Each row of a before or after table is a point. One or more steps were done to the points. Then noise was added and the rows were shuffled. The steps act on columns, c1 being the first. What was done? A step turns or swaps two columns, mirrors them in a line or flattens them onto one, adds a multiple of one to another, or multiplies or shifts one. Angles are multiples of 10 degrees, from the lower column toward the higher: turns from -170 to 170, lines from 10 to 170 but not 90. Use the fewest steps. Two steps may share a column if one is a turn and the other turns, adds or multiplies; they go together, in the order done. Otherwise the lowest column goes first.
In the rows, zero is written as 128.

Before (8 x 3):
[[ 88 204 104]
 [117 146  75]
 [143 102 169]
 [103 149 143]
 [139 176 107]
 [161 109 129]
 [188 110 161]
 [180  94 173]]
After, 8 rows:
[[ 98 100 155]
 [106 152 112]
 [102  92 187]
 [147 173 135]
 [144 105 158]
 [140 205  75]
 [175 150 102]
 [116 108 196]]
Steps: turn c1 and c3 by 70 degrees

Before:
[[134 129 118 103 126 130  96 133]
 [140  88 159 184 172 152 138 157]
 [ 93  48  62 206  76  66 145  90]
 [113 137  81 107  88  85 149 183]
 [137 146 104 182 121 132 108 127]
 [154  67 133 132  93 164  73 101]
 [185 124 127 141 144 162 114 149]
 [ 91  69 113 110 178  78  97 150]
 [121 143 153  92 100 133  60 127]
 [129 123 171 141 122 123  73 160]
 [160 142 141 135 131 104  58 180]
 [185  84 120 181 126  94 169  68]]
After:
[[139 149  62 131  87  85 149 183]
 [109 130 115 146 115 132 105 129]
 [ 99 189 134 140 151 166  75 107]
 [ 84 127 106 183 188  78 135 146]
 [197 156 111 100 178  98 110  74]
 [142 118 164 110 208 153 124 155]
 [119 123  94  75 143 137 109 130]
 [149 112 123 122 143 161  78 147]
 [118 219  40  70 190  67 162  87]
 [ 87 135 181 112 138 126  92 159]
 [ 69 139 159 140  86 133  93 129]
 [ 99 112 141 116 123 109  61 180]]
Steps: turn c1 and c7 by -50 degrees; turn c2 and c5 by 130 degrees; turn c4 and c5 by 150 degrees; multiply c3 by 1.3

Before, 14 rows:
[[178  97 100 171 122 141 179 157 109 168 184 141]
 [142 133 174 110 131 110 169 166 170 159 141  73]
 [144  94 104 147 173 151  96 104 135  81  87 111]
 [172  89 122 127  93  91 176 120 189 147 124 134]
 [ 88 112 112 181  86  91 148  99 120  74 117 104]
 [140 179  81 113 127 142 189 104 186  65 113 129]
 [135 174 163 118 153 113 136  73 169  96 141 125]
 [136 167 127 129 111 163 122 169 169 150 105 111]
 [136 153  77 147 112 151 135  75 171 127 177  63]
 [106 140 130  85 117 121  95 144 131 118 154 110]
 [ 87 198 122  91 177 128 123 139 134 122  80 122]
 [105 126 150  96  79 154 130 103 146 160  92  87]
 [146 149  95 146 158 192  94 142  80  97 151  68]
 [ 74 143 114 170 158 196 147 165 103 126 179 100]]
After (14 x 12):
[[134 103 129 132 109 128 121  88 172  91 105 168]
 [132 196 162 117 153 115 136  93 168 150 123 119]
 [105 118 128  83 116 110  96 109 132 130  89 132]
 [139 168  81 111 126 138 192  68 187 171  89 139]
 [175  91 100 175 122 148 183 161 105  96 247 134]
 [144 137 100 145 173 125 100 146 137 185 115 158]
 [174 121 119 126  95 115 174 168 188 123 119  93]
 [ 88 142 123  93 180 124 121  65 137 107  23 130]
 [142  93 171 111 132  68 168 123 168  92 111 138]
 [147 123  94 147 162 106  92  97  80 152 177 215]
 [ 88 150 112 184  87  89 148 133 120 189 196 111]
 [137 187  79 144 114  83 132 124 170 125 205 179]
 [106 147 151  95  78 105 130 149 147 104  46 173]
 [ 75  99 115 170 160 140 145 100 103 123 242 201]]
Steps: turn c2 and c8 by 70 degrees; turn c8 and c10 by -160 degrees; add 1.5 times c4 to c11; mirror c6 and c12 in the line at 30 degrees

Before:
[[139 129 131 141 162 141 116 148 108 121 160 110 103 110 135 149 152 117
  163  95]
 [161  94 144 148 144 107 163 114 133 140 163  82 127 124 156 140 128 170
  136 131]
 [103 119 110  90 125 146 123  83 169 158 120  86 142 130 118 161 164 165
  146  99]
 [146 107 126 113 104 140  92 111 165 157  86 129 150 138 114 102  92 132
   91 120]
 [104 102  97 109 158 127  93 144 102 139 146 138 146  89 100 101 107 162
   87 130]
 [150  94 128 117 130 104 153 129  94 154 138  92 130 117 123 105 101 126
  155 121]
 [107 135 134 142 137 143 122 132 147  96  87  83 118 143 139 142 146 143
  161 153]
 [ 93 134 151 142 103 102  97 103 118 104  93 130 161 127  91 167 112 128
  154 109]
 [120  98 125 133 109 124 140 150 107  98 155  80 138 117 154  96 160 123
   90 158]
 [131 122 164 128 118 132  90 157 149  94 120 155 108  96 120 137  97 146
  149 159]
 [ 93 119 127 148  95 155 161 133 123 146 139 155  90  78  80 127 113 105
  111 113]
 [135 162 159 107 153 163 130 116 169 156 154 129 115  93  87 124 104 125
  100 131]]
After (12 x 20):
[[136 140 160 108 149 162 130 116 136 157 150 134 118 126  27  93  88  86
   98 133]
 [141 148 131 146 162 140 120 153 116 121 162 114 114 159 141 139 117 146
  162  93]
 [120  85 125 132 113 128 138 150 121 102 154  82 149 165 191 139 133 152
   90 158]
 [105 144 136 140 138 144 123 134 147  96  85  86 127 136 154 129 152 113
  155 152]
 [147  94 131 113 104 139  88 112 135 162  85 128 163  92  95 130 123  93
   95 118]
 [155  88 133 115 133 107 157 132 121 156 141  91 143 109 115 147 103 163
  154 122]
 [106 152 112  85 125 146 126  83 174 154 123  87 151 158 104 152 148  93
  152 100]
 [ 93 122 128 151  90 153 158 129 109 144 137 158 101 141   7 135  75 127
  109 111]
 [134 129 166 127 119 128  93 157 143  93 122 157 117 119 111 141  80 105
  147 161]
 [165 117 144 148 142 108 161 114 170 138 160  86 135 131 199 162 126 135
  136 133]
 [ 92 165 154 137 100  96  95 104 128 104  91 132 168 110  37 143 123 137
  152 107]
 [103  87  96 108 155 133  93 142 158 141 145 138 159 125  58 136  81 162
   86 130]]
Steps: turn c2 and c16 by -60 degrees; turn c9 and c18 by -80 degrees; shift c13 by 10; mirror c14 and c17 in the line at 60 degrees; multiply c15 by 2.5
